Every row gives one point. The window is the flat piece filled in between its corners: a triangle in 3 columns, a solid with four corners in 4, and so on. A path goes straight from each point to the next, and from the last back to the first. List the points from which the path goes on through the window.
(in the rows, 128 means zero)

Window (4 x 4):
[[116  71  89 132]
 [ 81 110 147 143]
 [ 95 165 132 122]
 [249  76 139 128]]
Path:
(1): [ 82 122 124 112]
(2): [120 107 128  89]
(3): [130 127 112 158]
(4): [ 98 162 110 174]
(5): [105 149 160  54]
(6): [103 134 146  76]
(7): [108 162 125 145]
(8): [153  87 127 168]
(9): [138  60 146  84]
(10): [141  90 134  63]
(11): [156 110 106 156]
(12): [ 87 138 103 171]
Through the window after points: 2, 4, 6

Window, 8 rows:
[[163 132 186  47 114  43 119  92]
 [137  62  79  44 176 158 138 169]
 [112 146  85  47 203 102 130 124]
 [129 181 106  81  39  99 147 119]
 [117 130 164 119   7 119  47  93]
 [ 94 109 149 160 205 188 167 132]
 [180 125  93 160 104  47  77 114]
 [ 32 122 108 166  78 114 162 130]]
Path:
(1): [145 121 113  80  91 123 110  93]
(2): [143 137 132  94  94 109  99 145]
(3): [121 139 129  88 117 103 128 170]
(4): [106 100 102  94  98 114 148  78]
(5): [ 96  96  93  82 118 152 171  39]
(6): [ 91 131 142  90 116 122 132 188]
(7): [ 66 136 118 141 103 104 138 150]
(8): [ 96  96  77 134  94 113 157  55]
(9): [121 108  71  88  99 103 128  46]
(10): [122 134 118  95  90  89 107 154]
(11): [116 135 140  73 140 108 109 166]
(12): [135 109 102  76 144 113 132  82]
(13): [143 113 114 125  69  91 115  88]
(14): [140 147 159 139  79  83  98 157]
(15): [138 140 139 123 152 101 111 168]
(16): [123 101 102 122 130 128 143  75]
Through the window after points: 3, 7, 11, 15

Window:
[[ 62 161 123 170 146 174  64 117 123 121 122]
 [176 112 182 176 102 104 181 173  87 112  95]
 [118  70 155  61 114 112 104  55 171 163 159]
 [111  56 134 168 141  97 147 217  82 184 152]
 [186  62 154 102 134 179 130 194 106 168 135]
 [115  87  44 208  49 129 105 139 127 100 115]
 [ 62 119  90 144 120 185 203 130 152 133 140]
 [ 64 113 173  67  79 176 138 136 178 171 152]
 [114 188  85 131  83 109  92  59 138 137 137]
 [153 186 176  86 157 145 161 165 191  91  92]
 [190 109 194 162 118 119 146 161 160 169 128]]
Path:
(1): [158 120 156 121 107 151 136 130 154  79 170]
(2): [132 123 141 113 101 161 134 136 155 179  67]
(3): [107 139 107 129 100 127 126 105 145 152 108]
(4): [114 141 117 135 102 140 124 104 137 118 186]
(5): [110 117 136 136 109 164 165 143 158  86 221]
(6): [ 72 120 114 118 114 162 166 127 145 187  63]
(7): [124 111 137 137 123 149 138 152 137 175  53]
(8): [127  91 163 163 125 151 136 171 130  99 212]
Through the window after points: 3, 5

Window (14 x 14):
[[148 160  51 121 217 207 140 209 107 162 140 122  83 142]
 [111 148 126 114 136 105 109 157 118  38 159 153 177 132]
 [134 166 132 152 129 173 142 196 178 173 110 131 198  87]
 [101 197 123 147  88 129 153 163 128  91 222 153 118 146]
 [ 88 112 154 120 125  57 126 133 140 210 146 122 249 128]
 [108 190 124 140 141 131 166 145  67 101 115 105 126 129]
 [118 173  92 111 104 162 118  69 121 167 129 164 112 135]
 [168 158 120 107 105 167  68 130  86 209 229 166 104 138]
 [120 112 137  93 143 169 117 160  99 146 127 158  75 135]
 [ 76 154 101 158  67 133 106 148 103 145 113 167 163 132]
 [126 152 153 127 154 157  58 153 196 148 104 102 139 136]
 [173 109  90 148 110 115  93 145 160 118 106 147 141 149]
 [120 125 146 179 154 133 124 156 126  48 153 161 164 164]
 [106 137 108 134  81 159 109  78 164 114 129  68 170 122]]
Path:
(1): [103 148 125 142 124 122 108 151 133 121 143 130 141 110]
(2): [ 82 135  76 151 178 141 102 108 130 158 162 123 123  75]
(3): [150 171 175 106  72 158 143 198 130 134 116 149 178 187]
(4): [117 141 137 130  97 134 125 148 133 120 135 137 174 161]
(5): [106 171 112 154 156 126  90 131 132 104 149 140 123  75]
(6): [114 139 110 141 137 130  94 134 140 144 143 141 134 100]
(7): [142 153 129 102  97 187 132 158  97 164 127 133 164 191]
(8): [138 151 127 112 115 176  97 146 112 152 172 152 139 155]
(9): [149 149 113 145 131 116  93 135 108 182 190 149 102 101]
(10): [ 75 112 130 169 125 121 124 129 113  98 169 122 107  54]
(11): [133 181  99 115  94 139 137 150 118 162 131 164 191 185]
(12): [122 145 121 109 111 152 117 159 123 133 119 149 138 165]
(13): [107 142 120 167 146 129 111 131 117 126 164 133 107  73]
(14): [109 135 123 151 151 114 100 146 131 137 137 131 169 106]
(15): [123 138 174 105  89 143 140 137 170 136 142 131 187 223]
(16): [161 157 132 121 143 191 127 177 154 112 140 113 168 192]
Through the window after points: 8, 12, 14
